Every row gives one point. Each copy is the shape, with its points in the same order, stretched, turned, moved and blurred by noise. Some copies are also mirrored. Which?

Shape (9 x 3)
[[ 1.3 -5.5  2.7]
 [-2.5  2.9  0.0]
 [-1.1  0.7  2.8]
 [ 3.4 -0.9  3.2]
 [-1.1  3.0 -5.0]
 [-2.9  2.5 -4.2]
 [-1.8 -0.6  1.8]
 [ 1.3 -3.3 -1.9]
 [-0.8  3.1 -0.7]]
Copy 1 (9 x 3)
[[-1.4 -0.3 -5.0]
 [-3.6  0.8  1.9]
 [-4.0  2.1 -1.3]
 [-0.5  2.1 -2.9]
 [-0.8 -1.2  4.0]
 [-2.0 -1.2  3.6]
 [-3.1  0.9 -1.3]
 [ 0.3 -2.3 -1.5]
 [-2.5  1.3  2.5]]
Copy 1 is: mirrored
Copy 2 (9 x 3)
[[-3.5 -2.8 -4.1]
 [ 2.4  2.3  2.9]
 [-1.9  1.5  1.1]
 [-4.7 -2.2  0.6]
 [ 8.3 -0.3  3.5]
 [ 8.0  1.1  2.7]
 [-0.5  1.1 -0.2]
 [ 2.6 -3.6 -2.1]
 [ 2.7  1.0  3.4]]
Copy 2 is: only turned
Copy 3 (9 x 3)
[[-1.1 -4.9 -3.5]
 [-3.4  3.2  1.1]
 [-3.6 -0.4  0.9]
 [-1.0 -2.7  2.1]
 [ 0.5  7.8  0.7]
 [-1.3  7.4 -0.2]
 [-4.3 -1.6 -0.6]
 [ 0.6  0.3 -2.1]
 [-2.1  4.3  2.3]]
Copy 3 is: only turned
Copy 4 (9 x 3)
[[-6.3 -4.3  4.0]
 [-0.8  3.4 -1.2]
 [-4.5  1.7  0.5]
 [-4.6 -2.3 -0.8]
 [ 6.2  3.3 -2.5]
 [ 4.2  3.8 -1.0]
 [-4.5  1.2  1.9]
 [ 0.1 -2.7  1.9]
 [ 0.9  2.9 -2.0]]
Copy 4 is: mirrored
